Each row of a before or after table is a point. One or more steps were done to the points. Then noise was added and the rows were shuffled. The steps act on how far a point lies along the listed directions, d1 being the first. Write out the steps. A step turns or swaps two directions, mirrors them in a line or flattens them onto one, adds a multiple of one to another, or multiplies one. Angles are multiples of 10 degrees, from the lower direction toward the higher: turns from -170 to 170, lines from 10 to 170 but not 90. Use the fewest steps. Two steps may share a direction if one is a turn and the other turns, adds or multiplies; they go together, in the order done. Otherwise the lowest direction goes first.

Directions:
(1): [.64, .01, .00]
(2): [-.01, .58, -.28]
Before:
[[-.74, .18, -.24],
[.01, -.39, .19],
[.35, -.39, .20],
[-.46, -.39, .22],
[.39, .25, -.02],
[.59, .41, -.30],
[.35, .27, .07],
[-.04, -.06, .03],
[.13, -.43, .36],
[.09, .13, .00],
[.86, .29, -.04],
[.08, .15, -.06],
[-.81, .18, .10],
[-.94, .08, .13]]
After:
[[-.05, .07, -.03],
[-.53, .19, .03],
[-.19, -.77, .46],
[.00, -.29, .35],
[.49, .80, -.20],
[.50, .68, -.12],
[-.15, .57, -.25],
[.05, -.11, .13],
[.01, -.38, .27],
[.13, -.72, .24],
[-.54, -.07, .03],
[.11, -.11, .07],
[.61, .40, -.31],
[-.38, .17, -.11]]
Steps: turn d1 and d2 by -120 degrees

Directions:
(1): [.76, .28, -.07, .16, .01, .51, -.21, -.33, .36]
(2): [-.07, -.26, -.25, -.02, .08, -.16, .64, -.79, .18]
(3): [-.20, -.54, .00, -.03, -.53, -.10, -.56, -.17, .52]
Before:
[[.28, .38, .15, .09, .04, .27, -.11, .35, -.30],
[-.34, -.18, -.08, -.03, -.04, -.18, .19, -.11, .18],
[.40, .24, -.19, -.17, .18, .07, .37, -.29, -.01],
[-.26, -.05, .04, -.01, .09, -.03, .10, .32, -.09],
[-.24, -.04, .05, -.26, -.11, -.05, -.08, .02, .00],
[.30, .40, .07, .02, .05, .08, .08, .17, -.22],
[.04, .27, .14, .13, .12, .06, -.05, .33, -.23],
[-.54, -.47, -.05, -.17, -.08, -.46, .62, -.35, .10],
[.15, -.12, .16, .08, -.23, .28, -.69, .09, .29],
[.35, .03, -.05, -.01, .03, .24, .30, -.57, .14],
[.15, -.16, .01, .13, -.08, .04, .13, -.54, .28],
[.31, .11, -.22, .09, .17, .11, .24, -.22, .05]]
After:
[[-.50, -.27, -.08, -.09, -.04, -.28, .22, -.04, .12],
[.16, .05, -.23, .04, .17, .01, .29, -.17, -.01],
[.53, .47, .12, .12, .06, .43, -.18, .24, -.19],
[-.97, -.60, .00, -.26, -.08, -.73, .72, -.19, -.09],
[-.08, -.26, .03, .08, -.08, -.13, .20, -.43, .15],
[-.19, -.01, .05, .02, .08, .03, .08, .29, -.04],
[.38, -.03, .13, .14, -.22, .43, -.76, .01, .40],
[.20, .15, -.17, -.21, .18, -.09, .43, -.22, -.10],
[.08, -.06, -.03, -.07, .03, .05, .37, -.46, .03],
[.41, .45, .05, .06, .06, .15, .06, .12, -.18],
[-.23, -.07, .06, -.27, -.11, -.02, -.08, .01, .00],
[.25, .31, .12, .18, .14, .19, -.09, .24, -.15]]
Steps: add -0.7 times d2 to d1

Directions:
(1): [-.26, .42, .10, .53, .22, .24, -.39, .52, -.47, -.53, -.09, -.11, -.58, -.08]
(2): [-.47, .22, -.39, -.45, .03, -.49, .24, .09, -.27, -.59, .38, .56, .18, .30]
(3): [.11, .59, .14, -.41, .30, .15, -.24, -.66, -.48, .40, -.38, .40, -.25, .16]
(4): [-.41, .35, -.27, .32, -.24, -.22, -.62, -.33, -.09, .41, .64, -.24, .31, -.35]
(5): [.17, .42, -.27, .70, .03, -.14, .16, -.23, .76, .04, .06, .45, -.35, .41]
(6): [-.29, -.39, -.11, .18, .59, -.03, .45, -.49, -.29, .09, .38, -.56, -.41, .37]
Before:
[[.17, -.10, .19, .12, .13, .16, -.15, .01, .07, .43, -.14, -.23, -.03, -.14],
[.22, .03, .13, -.39, .18, .02, -.06, -.19, -.16, .01, -.26, .27, -.05, .02],
[-.12, -.18, .06, .10, .03, .20, .07, .01, .01, -.03, .18, -.12, -.03, -.05],
[.30, -.31, .03, .10, .08, .08, .36, -.25, .50, .26, -.03, -.03, -.02, .09],
[.14, .25, -.15, -.11, -.13, -.20, -.01, -.10, .50, .38, -.17, .50, .24, .01],
[.13, -.20, .12, -.42, .27, .05, .27, -.28, -.10, .20, -.34, .13, -.14, .39],
[.37, .23, -.11, .78, .26, .01, .20, -.20, .62, .08, -.28, .27, -.66, .50],
[-.14, .26, .00, .13, .10, .11, -.47, .53, -.45, -.62, -.02, -.05, -.25, -.14],
[.44, -.11, .12, .00, -.31, .15, -.12, -.12, .54, .25, -.53, .07, .12, -.06],
[.26, .10, .05, -.16, .24, .31, .34, -.39, .00, .30, -.23, .14, -.30, .43],
[-.09, -.24, -.10, -.26, .15, .05, .10, -.43, .12, .06, .09, -.06, .09, -.10],
[.22, -.23, .06, -.19, .00, .17, .29, -.22, .13, .09, -.27, -.12, .03, .04]]
After:
[[.43, -.22, .34, -.40, -.10, .33, .08, .26, .10, -.02, -.52, .14, .14, -.23],
[-.22, .26, .05, -.16, -.01, .03, -.45, .51, -.37, -.07, -.19, .08, .09, -.37],
[.42, -.06, .21, -.85, .09, .34, .50, .06, -.17, -.08, -.69, .44, -.08, .38],
[.42, -.15, .22, -.67, .11, .08, .50, .19, .13, -.23, -.84, .66, -.15, .51],
[.45, -.05, .18, -.26, -.04, .30, .29, .12, .22, -.18, -.69, .25, -.12, .10],
[.00, .09, -.11, -.16, -.15, .07, -.17, -.18, .34, -.04, -.05, .27, .22, -.24],
[.28, .07, .37, -.07, -.01, .43, -.28, .23, -.17, -.24, -.80, .00, -.30, -.05],
[.01, -.13, .04, .11, -.07, .18, .08, -.12, .20, .14, .15, .00, .06, -.03],
[.25, .06, .11, -.30, .28, -.02, .14, .02, -.05, -.33, -.36, .51, -.27, .23],
[.31, -.74, .48, -.94, .30, .25, .29, .13, -.71, -.01, -.71, -.35, .04, -.09],
[-.15, -.22, -.22, .30, .46, -.10, .24, -.25, -.09, -.20, .42, -.42, -.40, .35],
[.15, .18, .17, .11, .15, .11, -.23, -.10, .03, .48, -.18, -.01, -.09, -.08]]
Steps: turn d1 and d6 by 90 degrees; turn d2 and d3 by -30 degrees; multiply d4 by 2.5; multiply d5 by -1
